Each point is reached from the start by the listed moves, each made 0, 1 or 2 times, or once backwards (-1), plus a little noise. Is the number of moves made odd or even? Then give how often each move was made.
(in the rows, 128 means zero)

Moves:
(1): [142 125 128 146 112]
(2): [136 155 127 145 128]
(3): [107 134 162 117 151]
Start: [123 130 138 132 133]
Points:
[150 149 102 159 110] -> even (0, 1, -1)
[151 124 139 167  99] -> even (2, 0, 0)
[ 82 203 205 127 195] -> odd (-1, 2, 2)
[108 135 137 113 148] -> odd (-1, 0, 0)
[105 166 207 144 164] -> even (1, 1, 2)

Moves:
(1): [147 124 102 143 109 116 128 131 149 121]
(2): [116 145 118 109 119 116 146 116 144 149]
(3): [124 124 138 141 121 108 106 158 158 123]
(4): [142 132 130 148 121 114 141 117 138 142]
(5): [131 151 144 133 152 129 130 136 147  92]
(6): [137 148 146 121 123 141 137 140 130 135]
(7): [137 106 140 131 127 102 137 137 124 125]
(8): [127 149 115 139 144 131 153 147 124 145]
(9): [126  93 119 143 113 142 126 120 138 129]
Start: [128 120 139 128 118 109  98 108 124 127]
Points:
[171 125  87 224 121  76 129 117 218  66] -> even (2, 0, 0, 1, 2, -1, 0, 1, 1)
[178 133 107 162 102  83  83 133 140  89] -> even (2, -1, 0, 0, 0, 0, 0, 0, -1)
[158 175  50 188 124 110 159  66 214  90] -> odd (2, 1, -1, 1, 2, -1, -1, 1, 1)
[ 92 232 150  89 110  89 149 124 147 249] -> even (-1, 2, 1, 1, -1, 1, -1, 1, -1)
